Rows are points. The last column is the point's height on a tilted bowl or saddle (a function of degree 2), plus a little noise. Count its main directions that bend up, bend down and stay straight.
In the rows, zero is written as 128.

Points (11 x 3):
[[141  78 105]
 [100  95 110]
 [104 190  67]
 [ 58 110  64]
 [119  58  78]
 [ 96 100 109]
 [132 136 129]
 [172 152 102]
 [196 126  81]
 [142 161 112]
 [ 90 165  88]]
Directions: 0 up, 2 down, 0 straight

Points:
[[120 109  97 135]
 [154 134 226 227]
 [131  64  49 122]
 [131 137 170 140]
 [135 141  75 155]
 [168 161 146 152]
 [ 72 138 118 146]
 [144 122 121 128]
 [ 93 142 177 127]
 [ 32 103 135 212]
 [107 138 123 129]
 [ 65 138 161 133]
 [145 117 115 126]
 [163 132  81 142]
 [117  63  96 130]
 [ 56 138  80 200]
 [158 135  64 156]]
Directions: 2 up, 1 down, 0 straight

Points (17 x 4):
[[217  82 125  77]
 [ 95 132  98 111]
 [122 112 142 125]
 [176  47 212  11]
 [130  58 125  85]
 [ 92 197 102  84]
 [135 126 135 126]
 [140 158 181 107]
 [ 60 147 103  97]
 [131 105 209  98]
 [115 150  76 103]
 [146 144 111 124]
 [168 135 169 103]
 [155 101  85 110]
 [ 93  98 139 121]
 [162 132 162 110]
 [133 170 100 113]]
Directions: 0 up, 2 down, 1 straight

Points (18 x 4):
[[109 133 116 122]
 [ 88 115 194 213]
 [115 134 121 123]
 [ 99  55 143  77]
 [112  79 151  98]
 [142  74  72 144]
 [ 93 164 104 108]
 [141 204 152 183]
 [107  13  81  94]
 [ 93 145 137 138]
 [171 127 104 165]
 [126 110 114 117]
 [ 64  89  84 186]
 [150  88  94 124]
 [ 83  98 194 200]
 [108  96 111 116]
 [127 177  97 108]
 [143 156  78 139]]
Directions: 2 up, 1 down, 0 straight

Points, 25 rows:
[[124 115 151  84 155]
 [115 105 109 177 200]
 [169  79 111  82 152]
 [166 148  88 126 150]
 [ 64 179  80 113 115]
 [149 155 120 107 158]
 [129 124 120  22 226]
 [ 35  91 133 107 154]
 [123 174  76 156 107]
 [206 142  35 205 137]
 [136  99 124  75 157]
 [158  44  97 113 119]
 [175 132  94 112 169]
 [150  82 119 152 164]
 [148 150 149 123 151]
 [110  85 148  95 127]
 [164 175 156  71 220]
 [100 164  48 137 125]
 [ 70 126 141  71 150]
 [167 124 143 134 156]
 [127 124 161 171 162]
 [187 120 164 119 166]
 [ 92 108 181 152 157]
 [146 115 199 118 142]
 [111 158  81 110 141]]
Directions: 1 up, 1 down, 2 straight

Points (23 x 5):
[[147  98 150  92 109]
 [ 45 235 158 157  90]
 [152 116 142 144  88]
 [116 116 116 183  93]
 [ 87 135 135 126  76]
 [170 105  97 115  82]
 [108 177 168 115  89]
 [174 114 100 158  75]
 [171 176 139 163 129]
 [ 84 112 168 134  79]
 [119  77  86 138  86]
 [110 105 184 120  85]
 [156 133 114 133  88]
 [131 130 151 175  96]
 [ 74 113 129 214 108]
 [121  31 156  92 170]
 [146 117 130 151  87]
 [151 155 151  56 127]
 [ 98  70 173 125 107]
 [223 119 155 175  72]
 [197 203 163 162 167]
 [148  56 108 126 103]
 [161  77 151 151  86]]
Directions: 2 up, 2 down, 0 straight

Points:
[[ 65 114 120 157 134]
 [119 152  85 162 177]
 [106 166  37  89 134]
 [168 110 182 105 188]
 [171 135 109 119 134]
 [172 193 167 136 195]
 [139 210 160 167 238]
 [ 83  67 128 160 102]
 [110 158 139  59  87]
 [171 146 131 142 147]
 [ 86  84  62 167 175]
 [ 89  69  92 188 128]
 [ 85 149 165 154 160]
 [175 172 100 134 133]
 [106  98 127  86 122]
 [139 126 145 159 149]
 [ 92 229 122 107 159]
 [126 185 125 133 168]
 [ 97 124  67  58 101]
 [106 178 114  76  94]
 [167  70  86 103 165]
 [ 91 187 115  86 104]
 [130 148  93 123 144]
 [ 88 102 112 116 124]
 [117 109  73 139 158]]
Directions: 2 up, 2 down, 0 straight

Points:
[[105 130 140 147  89 132 141]
 [125  79  79 146 108 101 125]
 [118 149  97 144 177 121 129]
 [ 97 127 109 118 116 110 159]
 [107 102 102 100 127 131 152]
 [164 110 142 117 180 130 103]
 [110 138 145 145 100 186 163]
 [ 89 145 168 173 115 152 138]
 [130 154 120 112  71 118 181]
 [187 130 189  97 148 137  93]
 [102 137 187 107  83 131 102]
 [ 97 133 111 114 105 215 197]
 [157 155 120  99 128 153 142]
 [131 113 107 140 115 126 139]
 [141 138 133 144  83 173 170]
 [185 111 122 105 156 192 103]
 [ 74 106 121 189  81 101 164]
 [124 165  77 139 167 157  95]
 [164 120  89 143   7 141 249]
 [137 149 191 138 163 114  95]
 [112 139 130 115  74 112 156]
 [ 90 149 136 110 101  93 151]
 [113  95  90  97 150  91 170]
 [ 78 137 164 109 161 162 128]
 [ 88 131 163 144 101 148 134]
 [106 123 120 120 150 178 144]
 [135 131 121 147 157  92 143]
 [135 143 124 120 172  99 142]
 [113  64 173  76  84 125 105]
 [231 107 173 137 105  98 104]
 [ 87 143  83 139  77 122 170]
 [130 137 111 169 163 116 129]
 [116 137 150 162 173  94 160]
 [106  66 137 145 136  92 165]
 [179 157 177 107  91 103 148]
 [103 131  86  72  98 155 199]
 [133 167 108 106 150 195 111]
 [123 144 101 101 165 119 150]
 [ 62  58 146 130 147 155 223]
 [148 109 161 123 115 127 124]
 [178 193 115 104 120 164 152]
 [200 187  83 154  89 106 169]
 [146  91 108  80 132 122 143]
 [130 101 116 149 101 168 165]]
Directions: 2 up, 2 down, 2 straight

Points:
[[125 126 173  95 115 150 167]
 [157 114 176 159  91  73 249]
 [ 88 145 117 193 124 107  96]
 [ 93 102 138 103 134 138 146]
 [136 116 178 134 103 123 176]
 [174 131  85  90 179 124 157]
 [ 91  77 113 167  97  76 190]
 [108  91 159 158 126  90 178]
 [111 121  75 152 147 107  79]
 [145 127 164 131 111 135 158]
 [ 98 117 153  97 186 158 123]
 [135 163 138 115  51 137 161]
 [157 122 139  99 132  71 156]
 [130 134 107 141 111  95 112]
 [171  73  73 128  94  70 161]
 [110  89 124 112 192 115 122]
 [105 110 147 103 129 154 143]
 [111 142 147 140 150  95 123]
 [ 56 143  54  90 189 176 183]
 [105  58 110 146 157 109 149]
 [136 158 153 153 163  89 146]
 [159 126 118 140  80 177 134]
 [129 132 122 113  77 229 124]
 [167 148 136 179 154  65 172]
 [ 98 160 179 120 155 182  98]
 [126 164 104 127 139 146 111]
 [133 107 249 157 139 183  54]
 [ 66 174 146 142 119 122  93]
 [140 141 121 147  98 126 132]
 [158  89 174 136 108 118 196]
 [147 141 161  88  87 152 191]
 [197  85 151 108 203 149 143]
 [185 187 159 170 156 152 168]
 [119 177 117 108 136 143 136]
 [115 209 169 163 158  58 164]
 [129 119  55 131 159 198 113]
 [128 109  67 119 113  95 109]
 [144  97  98 174 144  98 132]
 [114  97  63 148 101 128 138]
 [182  85 143  95 134 161 171]
 [115 135 114 168  93  58 120]
 [175 194 138 148 133 116 169]
 [ 89  73  91 145 189 144  97]
 [147 170 131 117 126 142 149]
 [135 160 142 143 154 144 117]]
Directions: 2 up, 1 down, 3 straight

Points:
[[117 146 103 141 137 105 129]
 [213 148 216 126 155  95 160]
 [ 60  92 161 144 119  58 197]
 [159  66  65 125 181 149 190]
 [ 99 135 101 119 153 101 152]
 [105 141  72 203  88  88  91]
 [173 133 100 100  37 137 118]
 [239  62 133 146 104 149 203]
 [122 102 175 121  77  93 160]
 [178 161  60 144 190 120 129]
 [ 98 112 108 125 122 136 138]
 [132 172 163 168  92 163 150]
 [151 102 179 111  77 120 156]
 [146 102 108 113  84 129 116]
 [106 151  76 160 173 113 156]
 [181  74 130 103 136 144 150]
 [ 99 170 141 139 147  98 146]
 [ 54 119 183  89 163 115 220]
 [164 131 152 160  96 150 149]
 [ 66 142 203 169  51 124 163]
 [135 129 159 178 139 128 157]
 [102 158  95 105 187 121 169]
 [149  92 101 173 154  99 167]
 [102 114 193 146 112 160 165]
 [ 95 158 148  86 190  69 183]
 [110 145  94 154  87  92 109]
 [176  81 110  91  94 207 172]
 [148 172 100 118 102 147 105]
 [141 108 178 129  83 154 159]
 [134 103 106 173  75 181 121]
 [ 54 204  55 111 198 118 223]
 [124 208 106 116  37 120 131]
 [133 148  96 118  33 145 123]
 [166 135 141 129  91 171 148]
 [ 78 138 108  51 154 118 188]
 [106 151 168 115 127  96 153]
 [198 155 105 117  59  90 102]
 [100 160  54 171  97 125  90]
 [117 138 220 182 114 121 176]
 [137 208 126 192 113  56 134]
 [100 113  90 154  67 170 105]
 [124  95  88 132 119 121 124]
 [145 161  74 138 140 124 106]
 [128  93 132  97 132 113 144]
 [118  77  61 130 174 167 192]
 [ 77 152 150 190 117 108 134]]
Directions: 3 up, 1 down, 2 straight
